Rows are points. Each table stands for the endless flat space through its points: a line for two points, a plane for three, and so on. The two share one point or none. Which?

First (2 x 4):
[[ 14  -6   2 -17]
 [  0 -12   6 -33]]
Second:
[[ 0 -3  3 -6]
 [ 7 -3  2 -7]]
They share: [21 -3  0 -9]

First (4 x 8):
[[ 11  19  11   8  14  -7   7  18]
 [ 16  23  11  12  15  -8  -6  12]
 [ 17  35  50  40 -17   6   3  -8]
 [  4   5  31  18   7  -6  44  22]]
Second:
[[  3  39   8  20  40 -28  -3  12]
 [ 16  16  26  19  -3  -4  19   5]
 [ 11  18  34  14 -11  16  14  23]
 [ 29  22  30   8 -27  20  16  19]]
They share: [11 21 25 18  4 -3 13 12]

First:
[[-10  17 -18  -5  18  28 -33 -24   2]
 [-16 -19   0  31  -6 -14  -3  24 -22]]
Second (3 x 9):
[[  1 -10 -16  22  10   6 -28  -5 -24]
 [  8 -12 -14  32   6   4 -33  -3 -23]
 [-27   0 -18 -13  21  13 -10  -9 -20]]
They share: no point

First:
[[  3 -18   5  16 -15 -14  -9   9 -20  16 -26 -23]
 [ 15 -36  20  37 -21   1 -24 -12 -14  34 -35 -11]]
Second:
[[  1 -18   6   6 -29   0 -15   9 -14  39 -15 -24]
 [ 10 -45  22  50   7 -33 -14 -16 -33 -11 -56 -10]
 [  6 -17   6  14 -25  -1 -14   8 -13  33 -20 -22]]
They share: [  7 -24  10  23 -17  -9 -14   2 -18  22 -29 -19]

First:
[[-29 -33  24 -13   5  15  31   3 -26  67 -20   1 -36  11  33   3 -22  -4]
 [-16 -22 -16   1  35  63  12   3  -1  36  -5  -6 -50  -1   7  25   6  27]
 [ -4  38   4  18  -1   9   0 -18   9   7  12   8   1   6  17 -13 -23 -15]
 [-16  -9 -12 -10  11  40   5  12 -13  37  15  -1 -33  -8  20  17  11  22]
 [-28  26  15  26 -10   9  51 -12 -26  32  11  13 -11  31  36  12  11 -12]]
Second:
[[-26  21  -2  29 -20   2  19  -5   7   5 -13   7  -4 -28  30 -15  22  13]
 [-20  16 -15  28  -8  38  29 -27 -40  11 -10   5 -49  -4  43   3   3 -30]
 [-29   9 -23  38 -26   2  37 -14  -2   5 -31  10 -22 -40  45 -15  34  -8]
 [-28  11 -22  37 -24   9  36 -18 -10   5 -28   9 -28 -34  46 -13  28 -13]]
They share: no point

First:
[[ 12 -44  22 -26  38  13  39  14  27  32 -23 -25  22 -41   3  12 -25  53
   -8  -1]
 [  8 -24  30   2  26 -15  23  30  -1  16 -27 -13  26 -25  -9   4  -9  21
   -8 -25]]
Second:
[[ -6 -56  40  13  10   4   4   4   9  48 -17 -19  50 -22 -27  16  -3  43
  -11   9]
 [-13 -49  17  -3  18   6   2  27  20  21  -6  -4  23 -39 -16   4 -32  26
  -26 -14]
 [  0 -28  17  -5  37   4  29  19  21  31 -21  -5  28 -44  -3  14  -4  24
   -9 -22]
 [ 18  -8  13 -23  44 -17  42  50   6 -10 -29 -10  -2 -38  12  -6 -31  14
  -11 -46]]
They share: [  9 -29  28  -5  29  -8  27  26   6  20 -26 -16  25 -29  -6   6 -13  29
  -8 -19]

First:
[[ 30   2 -29 -40   1 -29  19  46  24  38  -5  -6 -16  17  -2  16  20   0
   -7 -33 -13  -1  -2   2]
 [ 14 -22 -13 -10 -19 -39  -1   0  10  32   1  -4 -10  29   4  14  12  14
  -35 -21  -3 -23  24  12]
 [  9 -34  10 -22   4 -14   4  43  36  20  -5  -9 -43  -1 -11  -8  32  24
  -19  12 -28  14  -5  32]]
Second (5 x 24):
[[ 28 -19 -10 -30 -14 -13  27  -3  26  28  12   0  -5  27   8 -26  32  18
  -37  -9 -24  -9  17 -18]
 [ 15  -6  12 -25  16 -25   2  10  31  19  16 -12  -4  31 -12  -7  28  13
  -29 -10 -29  -5  -2  -1]
 [ -5 -11   8   1 -29 -51 -23  20  52  40   1 -17 -36  22  -4  16 -19  62
   -1 -21 -19 -39 -10  26]
 [ -1   2  21  -7   2 -40  -8   6  27  26  10 -15 -23  20   3  17  17  27
  -24  -2 -11  -5 -13  11]
 [ -8 -20 -10  13 -47 -51   1  17  -8  46 -26  -2 -66 -17  41  58  11  26
  -25   9  38   6   5  44]]
They share: [ 15 -22  -8 -19  -8 -29   4  22  21  29  -2  -6 -22  17  -2   7  20  15
 -25 -12 -13  -7  10  17]

First:
[[ 38   7  21   2  31 -35 -11 -44  -7   2   7  -9  11 -11  10   4 -31  -2
   23   2 -19 -14 -26  36]
 [ 18   4  29  12  31 -39 -22 -49 -16   6  -1 -16  -7  -5   0   3 -12 -17
   20  12   0 -10  -5  24]
 [-10  -6  21   4  19 -39 -28 -39 -22 -14 -13 -18 -27 -13 -20  -7   2 -19
   10   8  14 -14   5  12]
 [ 40  -1   7 -22  19 -35  -1 -31  -1 -24  11   0  15 -31   7  -7 -46  13
   14 -18 -33 -21 -50  46]]
Second:
[[-24 -32  10  -8 -30 -21 -35 -27  29  26   9 -35  12  -8  19 -10 -24  10
   34  28  16 -60  25  27]
 [ -1 -13 -14  -1  35  -1   4  13 -28 -44 -18   9  14  -7 -39 -20 -10  29
    2   2  13 -42 -48  -6]
 [ 17  10  -7  20   8 -35 -11 -25   8   0  -2 -10 -25  -6  15   2 -56  -4
   32  -7 -13 -20  11  75]
 [ -3 -16  -2   6  -9 -20 -21 -17  16  11   5 -12   9 -11  13  -9 -31   5
   27  22  12 -55  15  41]
 [ 22   0 -11 -15  37 -14 -14 -16 -16 -33 -12  -4  16 -24 -34  -9   1  24
    3  -6 -11 -36 -34  12]]
They share: no point

First:
[[ 10  16   8 -41 -11  11 -14 -24  14  24  -8   6   8  -1  25  32  -5  -9
   -8  -3  19  26   2   5]
 [ -3   7  45 -71 -46   8 -16 -17  31  33   1   2  28  29   9  18  12   9
  -14 -12  45   1 -24 -27]
 [ 27   7 -25  14  64   8 -46 -32   1  33 -34  32 -17   4  -6  -2  27 -61
   -9 -42   0  -4 -24  28]
 [ 16  20  -8 -29   3  13 -12 -26   6  22 -12   8  -2 -15  37  42 -13 -15
   -8   3   3  40  16  19]]
Second:
[[ 28  14   6 -53 -37 -20 -25   4  15  43 -33  34  23 -19 -36  39  36 -40
  -36 -21  26 -27 -17  28]
 [ 23  18   4 -44 -33   1 -11  -4  11  31 -28  25  15   4 -34  37  22 -44
  -27  -3  55  -3   3  14]
 [ 16  -1  15 -26  17  33  -7 -15   8   2   2  42   2  16  19  28  39 -54
  -16 -31  38  22 -21  24]
 [ 10  18   2 -40  -7 -19 -50 -29  24  61 -26 -18   9  14 -43  11 -19  -8
   -9   6  29 -25  -3  -2]
 [ 15  21 -18  -1  25  -7 -40 -46   8  30 -33   1   1  -4  20 -23   0 -10
   10 -41   4  -2 -30 -18]
 [-17   6  41 -62   4  40 -37 -27  45  39 -17  15  22  46 -31   8   5  -8
   20  -1  41  39   0   8]]
They share: [ 13  10   4 -25  12   8 -29 -27  14  27 -16  15   5  10   1   9  13 -28
  -6 -24  25   3 -19   6]

First (5 x 24):
[[-14  53 -13 -18  -3   6   2 -16  41  -6  -9 -25 -43  -5   8  -9  -7   2
   41  26   0  -4 -26 -11]
 [ -5  19  -2 -22 -10  25   6 -30  23 -33  15  -5 -53   3   4  -4  -3 -12
   31  20  -3   0  -7 -38]
 [ -3  26   0 -24  -5  11   8 -21  28  -4  -4 -11 -42   0 -10 -19  -5 -15
   27   3   5  -1 -20  -9]
 [  0  17  -2 -37 -15   3  21 -21  36  -3   5  -2 -58 -20 -10 -19  11 -29
   40  -2   8   4 -31  -1]
 [-15  30  12   0  11  39 -32 -25   8 -20 -16 -19  -6  52 -18 -19 -45  13
  -13   7 -15  -5  12 -41]]
Second:
[[-16  18   8 -25   1   9 -13 -14  27  -8  -8   3 -29  21 -27 -19 -35 -10
   12   2  -9  -1 -13 -18]
 [  1  32   0 -27 -26  38 -49 -32  21  11 -17 -27 -41  24 -17 -38  -6 -14
  -12 -26 -28   2 -17   4]
 [-11  16  12 -31  -2  14 -21 -12  29  -9  -5   1 -37  20 -25 -22 -34 -14
   12   6 -16  -6 -21 -16]]
They share: no point

First:
[[ 26 -16  26   6  12 -25   8   3 -21   2 -20 -25  -4  28  19 -38  -2  20
   -3 -17   7   6  17   5]
 [  8  21  47 -13  36  -4  47   1   0  10  -4 -40 -10  20  31 -45  -5   1
   11 -39  12  22  17  14]
 [ 20  17  63 -13  18 -26  55  -1 -18  30   4 -66  20  56  31 -43 -21  11
   -5 -19  24  14  31  22]
 [ 34 -16  34   6  12 -36  12   9  -9 -10 -38 -29  -7  20  28 -65  13  11
   20 -42  -1  10  12  -4]]
Second, 4 rows:
[[-21   6 -11  -7   4  -9   5 -22 -47  -5 -10 -36 -38  53  17 -21 -29  -6
   28  38   3   7   6  15]
 [ 41 -17  52   7  23  -9  19   1  -1  18  -3   2   9  -1  33 -19   1  34
  -21 -44  -2  31  24  28]
 [ 45 -11  59   6  28 -10  23  11  14  16  -4 -14  27   5  26 -35   3  42
  -42 -52  10  19  28  18]
 [  0  -3  10  -1   1  -3   2 -25 -23   1  -4 -12 -14  32  32 -15 -26  15
    7  17 -12  28  12  36]]
They share: [ 16  -4  28   0  21 -12  18   0 -18   8  -8 -26  -7  26  19 -29  -8  17
  -7 -15  11  10  18  11]
